Every row gives one point. The ring and each string are closed loops that go straight from each point to the next, and from the last back to the first. Before rounding, they use only three directions, however many columns there are. Count how often each string passes through the ring. Passing back the other way cancels.

Ring:
[161 341 -127]
[-18 162 -103]
[-96 -5 20]
[15 -129 202]
[167 -24 151]
[276 260 -18]
String (28 x 3):
[-97 160 -53]
[-27 164 25]
[97 139 -57]
[123 223 -183]
[98 378 -263]
[42 373 -136]
[48 219 -11]
[2 334 -44]
[54 420 -238]
[100 310 -257]
[135 180 -187]
[7 148 17]
[-78 150 -20]
[-143 97 -3]
[-88 70 100]
[22 47 -17]
[-30 -40 -37]
[-173 -156 84]
[-270 -170 266]
[-135 -44 215]
[16 -13 35]
[-54 -106 53]
[-179 -198 115]
[-225 -119 196]
[-88 24 139]
[51 76 13]
[60 56 -133]
[-84 89 -164]
Times through: 3

Ring:
[-83 8 -40 110 93 -313 -5 190]
[-28 85 -33 -35 143 -418 -61 102]
[3 112 -45 -125 60 -353 -77 42]
[33 106 -68 -182 -121 -101 -63 -43]
[35 62 -71 -113 -192 154 -20 -99]
[2 4 -67 14 -186 263 26 -66]
[-67 -52 -66 145 -152 159 56 84]
[-97 -56 -61 175 -88 -8 50 172]
String:
[-50 35 -65 -13 -72 -212 -22 135]
[6 95 -14 -19 224 -304 -55 -11]
[-1 139 -9 -81 315 -597 -101 61]
[-44 96 -43 -71 118 -546 -77 171]
[-63 41 -65 -21 -49 -322 -34 183]
[-12 53 -34 14 85 -147 -23 11]
[-37 49 -5 102 285 -329 -24 65]
[-142 -53 -49 216 43 -315 32 312]
[-200 -132 -106 241 -310 -111 82 442]
[-79 -29 -72 92 -151 -22 29 156]
[-32 6 -43 84 1 7 15 27]
[-25 -21 -25 172 69 162 46 -43]
[-112 -127 -90 234 -325 346 110 156]
[-98 -73 -93 127 -298 144 62 178]
[-106 -74 -90 140 -270 95 61 200]
[-161 -123 -100 224 -315 56 88 325]
[-118 -65 -42 247 42 -117 54 213]
[-79 -4 -24 167 166 -253 10 150]
[-99 12 -29 135 181 -451 -14 238]
[-94 30 -57 32 28 -462 -33 263]
Times through: 3

Ring, 8 rows:
[-14 219 314 107 -225 -183 22 -1 48 -268 -5 -9]
[17 110 159 -16 -143 -242 13 -107 36 -208 -225 137]
[0 28 43 -88 -36 -216 18 -124 30 -140 -292 214]
[-86 -84 -131 -157 202 -29 35 -46 16 -2 -219 254]
[-159 -83 -116 -115 269 76 57 70 29 32 -39 202]
[-197 -10 38 -12 173 45 75 164 64 -28 133 124]
[-164 117 238 101 -25 -51 71 177 84 -149 211 23]
[-83 214 337 145 -177 -120 44 101 68 -242 148 -40]
String:
[-72 140 217 63 -92 -110 39 48 53 -187 31 40]
[-44 193 359 117 -262 -295 44 26 91 -280 7 48]
[9 259 426 148 -363 -339 26 -22 80 -343 -32 3]
[46 277 351 122 -302 -199 -1 -63 26 -317 -63 -53]
[-20 162 153 35 -59 -9 9 -15 0 -176 -36 -5]
[-37 109 140 6 -58 -108 24 -21 30 -165 -86 82]
[-32 52 166 -27 -134 -338 41 -68 82 -192 -213 220]
[-8 29 130 -62 -133 -376 35 -117 77 -187 -301 263]
[-61 41 92 -36 -16 -163 38 -22 51 -132 -131 167]
[-58 52 58 -39 29 -68 29 -17 25 -112 -107 125]
[-66 -48 36 -104 -1 -304 52 -67 81 -108 -263 310]
[-57 -127 -99 -192 101 -275 45 -121 61 -43 -381 389]
[-65 -170 -248 -251 264 -82 31 -123 11 44 -385 371]
[-81 -63 -197 -162 289 157 17 -35 -33 37 -170 172]
[-139 -201 -293 -243 384 56 49 -22 11 110 -240 342]
[-164 -165 -140 -171 251 -106 74 28 71 39 -168 350]
[-136 -49 25 -71 93 -154 67 44 80 -61 -85 245]
[-122 23 -12 -42 169 108 39 70 10 -37 25 84]
[-190 -26 -103 -60 326 275 52 153 -2 50 137 67]
[-269 -95 -51 -50 310 111 99 231 77 56 192 177]
[-243 -54 76 -7 152 -76 105 206 117 -29 155 200]
[-166 -1 145 3 13 -204 84 112 114 -108 33 203]
[-108 81 108 18 44 6 43 75 35 -109 52 57]
[-154 152 187 106 48 138 50 187 32 -120 268 -74]
[-179 190 338 180 -82 -14 74 239 90 -190 346 -72]
[-161 198 426 197 -204 -201 84 209 130 -251 285 -16]
[-104 276 401 211 -190 -29 45 169 62 -259 291 -143]
[-64 207 199 97 -36 107 16 78 -2 -172 137 -102]
Times through: 0
String:
[-108 -3 -18 -67 143 18 41 32 24 -45 -56 146]
[-110 -58 -191 -143 320 213 25 14 -31 51 -89 141]
[-111 -184 -303 -250 374 73 36 -56 -7 101 -277 325]
[-56 -80 -233 -195 293 134 9 -83 -42 41 -251 204]
[-52 52 -19 -61 114 77 13 -22 -16 -71 -96 80]
[-22 66 -14 -66 84 56 3 -60 -25 -88 -145 78]
[50 63 28 -95 -53 -172 -7 -179 -5 -156 -346 172]
[79 98 191 -48 -263 -459 7 -216 58 -265 -415 235]
[74 214 245 42 -247 -218 -12 -139 9 -279 -210 28]
[33 189 366 76 -363 -464 26 -100 93 -330 -197 126]
[-44 121 255 46 -183 -295 43 -12 84 -228 -88 127]
[-58 128 148 32 -32 -30 26 24 23 -156 -1 30]
[2 273 291 127 -181 -8 0 8 -1 -256 60 -121]
[35 335 412 179 -325 -132 -2 -14 20 -339 48 -141]
[17 276 284 120 -187 -10 -6 -12 -8 -260 32 -120]
[36 241 358 106 -322 -301 12 -70 54 -320 -106 18]
[-18 103 260 21 -231 -406 42 -66 97 -249 -189 190]
[-39 95 133 -3 -57 -132 27 -27 36 -162 -104 104]
[-57 55 110 -25 -35 -170 37 -22 52 -143 -125 156]
[-57 18 80 -56 -23 -218 41 -44 60 -131 -183 212]
[-64 58 44 -35 57 -10 26 -3 14 -100 -76 98]
[-45 -18 -133 -136 200 94 9 -67 -31 -16 -199 152]
[-72 4 -105 -102 212 151 15 -13 -30 -14 -101 103]
[-110 -44 -17 -92 116 -104 52 9 53 -51 -128 230]
[-145 -127 -69 -140 166 -176 72 15 82 -10 -173 336]
[-185 -220 -252 -222 375 0 73 35 49 109 -175 370]
[-130 -57 -1 -86 112 -137 64 31 71 -50 -106 251]
Times through: 2
